Every row gives one point. Two turns around zero, p and q, are shown by what they do to some points. Where does a point land after both, in the order given? Backwards means that the second turn is done in reverse. Each puzzle has new turns, and all numbers are rounded.
In the rows, 128 means zero.

Turn p:
[135  93] -> [154 103]
[135 158] -> [117 157]
[122 105] -> [136 106]
[119 156] -> [105 146]
Turn q:
[132 116] -> [127 115]
[ 91 141] -> [100 155]
[160 126] -> [156 113]
Where do these land?
q, then p: [103 130] -> [103 125]
q, then p: [116 117] -> [118 115]
q, then p: [ 97 120] -> [ 99 114]
p, then q backwards: [164 146] -> [131 168]
p, then q backwards: [160 127] -> [145 155]

Turn p:
[102 172 114] -> [153 175 125]
[166 113 135] -> [133  87 122]
[113 106 132] -> [102 129 135]
[143 110 150] -> [121 101 143]
[115 139 109] -> [130 150 115]
Turn q:
[108 153 148] -> [104 127  99]
[125  82 140] -> [110 123 172]
[129 133  98] -> [155 114 124]
[126 131 154] -> [105 140 124]
[152 141 100] -> [166 136 121]
Where do these land?
p, then q: [140 122  87] -> [163 103 128]
q, then p: [136 102 114] -> [131 107 150]
q, then p backwards: [111 157 152] -> [122 106  94]
q, then p: [140 157 141] -> [145 147 106]
q, then p: [113 103 145] -> [110 139 155]

Turn p:
[117 111 131  43] -> [106 106  67  74]
[124 140 146 145] -> [123 121 154 133]
[121 111 126 145] -> [151 132 137 127]
[147 124 128 146] -> [130 150 140 135]
[139 142 122 144] -> [123 137 137 149]
[120 140 114 144] -> [136 122 131 151]
Turn q:
[120 107 130 163] -> [ 99  99 133 131]
[140 132 114  95] -> [160 143 135 115]
[141 120 140 143] -> [126 110 127 145]
[144 125 178 150] -> [118 114 123 182]
[ 96 127 104 110] -> [118 151 141  94]
[128 157 103 106] -> [148 151 109 102]
Where do these land?
p, then q: [166 161 151  89] -> [ 86 172 137 100]
p, then q: [124 147 100 107] -> [114 108 128  96]
q, then p: [127 131 103 149] -> [139 124 101 114]
p, then q: [116 125 162 137] -> [132 142 150 154]
q, then p: [111  97 123 153] -> [147 106 134  96]
q, then p backwards: [124 107 129 133] -> [121 140 144 134]

Turn p:
[124  89 133 132 110 116] -> [120 152 136 105 137 155]
[144 172 141 116 145  95] -> [140  91 155 118 113  91]
[158 122 133 132  90 153] -> [115 156 156 162 132 139]
[124  59 101 140 143 132] -> [149 158 102 107 170 168]
[128 138 157 132 148 134] -> [112 124 124 123 137  96]
[133 134 114 111 129 115] -> [150 123 135 125 116 129]
[119 163 139 107 124 144] -> [121 125 123 146  96 101]
[ 94 146 106 154 135 136] -> [116  96  94 138 123 145]
Turn q:
[139 120 121 126 116  90] -> [103 120 157 141 128 117]
[106 118 137 132 141 127] -> [123 139 128 106 116 136]
[116 132 158 121 107 176] -> [156 147  86 141 101 131]
[123 153 115 121  83 141] -> [150 154 130 171 136 126]
[162 127 100 101 118  90] -> [ 95 112 149 154 159 100]
[139 110 104 147 121 127] -> [116 114 136 141 138 156]
[141 150 152 133 152 124] -> [149 108 131 106 122 107]
[ 99 114 137 141 185 148] -> [130 130 109  64 125 151]
Where do these land?
p, then q: [ 89 112 139 123 117 118] -> [129 165 115 145 145 121]
q, then p backwards: [137 146 146 140 107 123] -> [144 151 115 108 124 128]
p, then q: [143 123 144 132 105 134] -> [149 138 132 115 110 123]
p, then q: [123 114 130 157 106 141] -> [148 147 116 107 128 147]
q, then p: [142 129 109  92 111 121] -> [123  91 113 108 139 133]
p, then q backwards: [140 142 132 120 212 165] -> [171 176 134  67 137 158]
p, then q: [138 120 113 119 169 106] -> [101  96 118 127 147 107]
q, then p: [112 138 112 141  97 116] -> [ 96 116 134 142 138 108]

Turn p:
[141 162 153 127 138 143 148 145] -> [137 112 171 151 127 138 140 128]
[ 91 149 115  86 130 118 150 130] -> [ 83 135 150 134 136  90 139 137]
[176 120  98 139 150  99 102 110] -> [143 106 114  84  85 132  98 122]
[111 113 120 148  85 119 133  98] -> [138 156  89 137 127 107 139 101]
[116 126 114 140 144 143 141 118] -> [144 143 139 113 141 114 128 135]
[127 131 135  96 126 153 134 127] -> [106 137 146 123 134 142 152 130]
[113 141 161 109 149 130 118 132] -> [106 138 154 148 132 146 111 139]
[165  69 116 173 114  99 117 131] -> [165 100  67 104 135 141 103 100]
[114 141 141 133 115 149 110 160] -> [130 125 124 159 135 144 144 159]
Turn q:
[127 137 144  90 110 133 110 125] -> [152 154 131 147 136 131 155 121]
[153 109  95 135  99 115 121 153] -> [121 131 135 155 127 138  85  96]
[123 125 146 156 107 112 136 134] -> [ 93 116 146 142 132 123 133 129]
[132 122 162 107 155 163 143 116] -> [150 140 129 116 104 139 150 173]
[149 152  90 134 101 111 137 120] -> [121 113 108 143 111 120 120  80]
[101  93 147 157 158 153 112  97] -> [139  91 152  94 149 152 135 168]
[116 103 129 123 153 125 140 115] -> [130 132 142  92 123 138 126 138]
[166 130  99 157 125  94 107 141] -> [128 105 138 145 127  96  83  97]
[126 162 110 110 111 147 124 155] -> [132 147  84 155 137 128 127 120]
[ 86 147 158 112 161 126 150 124] -> [115 150 115  90 135 113 166 158]
Where do these land?
q, then p: [163 127 130  90 119 119 111 128] -> [153 122 133 142  90 136 129 101]
q, then p: [127 141 148 145 156 131 152 120] -> [101 105 111 137 148 114 137 128]
q, then p: [124 141 162 118 183 120 108 120] -> [ 98  69 142 133 125 128 114 114]
q, then p backwards: [141 118  93 152 110 131 125 149] -> [130 114 160 130 135  90 119 134]
q, then p: [134 127  87 130 103 173 133 135] -> [162 148 109  96 122 135 155 154]
q, then p: [117 117 150  93 112  87 143 151] -> [123 147 165 172 108 107 122 124]
q, then p: [115 153 144 117 118 105 117 137] -> [134 125 148 133 126  98 105 117]
p, then q: [128 126 155 172 147 160 124  96] -> [162 108 111 166 101  99 136 144]
p, then q: [111  96  83 144  95 155 133 136] -> [124 153  97  98  93 113  97 103]
q, then p backwards: [119 135 129 120 136 100 133 107] -> [138 126 108 117 125 131 153 112]

Turn p:
[119 129 144 148  97 153 153 131 117] -> [104 138 132 104 142 132 110 113 160]
[165 149  99 102 108 104 113 147 135] -> [173 148 132 112 136 121 170 145 119]
[141 116 125 124 124 157 107 157 116] -> [126 151 108 117 145 158 125 142 115]
[118 143 131 123 157 154 113 134 120] -> [117 143  93 149 123 133 125 121 118]
[147 161 110 141 125 119 155 130 179] -> [142 127 126 108  83 109 159 140 164]
[ 99 134 138 136 165 137 124 136  93] -> [110 134 100 163 142 114  97 126 120]
[140 129 133 112 137 115 141 147 146] -> [153 125 120 111 110 119 122 135 121]
[133 118 106 121 118 124 151 100 141] -> [128 134 168 128 105 126 135 124 133]
[ 78 104 165 103 124 113  92 125 128] -> [149  84 122 152 153 157 103  93 111]
[146 109 149 156 106 135 143  83 108] -> [ 75 115 165 107 141 120 131 116 125]
[123 116 107 143 149  97 117 118 126] -> [130 109 142 158 127 118 132 156 121]
Turn q:
[134 148 130 153 107 165 117 138 129] -> [105 100 147 116 150 124 122 156 130]
[159 138  92 113 101 158  93 142 128] -> [134 120 150  82 156 108 110 142  94]
[155 149 155 136 100 109 142  97 146] -> [ 99 159 119 148 123 119  88 152 138]
[117  86  93 102 133 124 137 155  97] -> [189 110 128 112 104 130 145 116 110]
[130 138 134 113 136 108 143 103 108] -> [127 151  97 134 111 138 132 136 121]
[151 126 161 116 140 139 120 146 120] -> [140 132 110 114 153 115 130 134 159]
[132 138 118 145 148 106 156  98 129] -> [114 134 101 166 119 139 123 122 108]
[ 94 153 147 117 117 104 130 129 149] -> [113 166 155 142 118 144 144 132 144]
[132 100 127 149 163 117 129 149 120] -> [153 103 112 142 140 141 129  97 140]
[ 95 100  97 148 135 130 112 113 121] -> [120  97 137 119 101 146 135  94 109]
[109 131 156 114 129 149 129 139 161] -> [115 137 151 132 134 102 152 126 158]
Where do these land?
q, then p: [114 150 108 136 145 157 147 137 121] -> [116 137 136 124 128 115  84 147 131]
p, then q: [112 110 138 124  31 135 117  89 125] -> [ 84 138  83 141 116  67 168 110 169]
q, then p: [130 114 124 143  98 133 114 148 120] -> [134 117 118 110 132 153 125 123 101]
p, then q: [161 128 136 127 135 143 120 132 117] -> [143 134 124 122 122 141 154 143 113]
q, then p: [112 126 117 149 137 120 123  99 114] -> [113 144 146 142 139 151 121 115 141]
p, then q: [127 122 167 138 142 147 120 144 141] -> [137 116 142 100 110 121 138 113 100]
q, then p backwards: [115 114 124 108 151 126 115 128 121] -> [138 150 138 109 115 135 123 123 141]
p, then q: [133 170 124 101 152  84 116 143 151] -> [162 128 110 151 128 129  73 137 101]
q, then p: [132 128 133 131 146 121 186 135 113] -> [113 138 136 112 129 124 134 179 155]
q, then p: [143 119 110 122 143 114 122 125 156] -> [110 117 134 145 137 106 147 123 116]
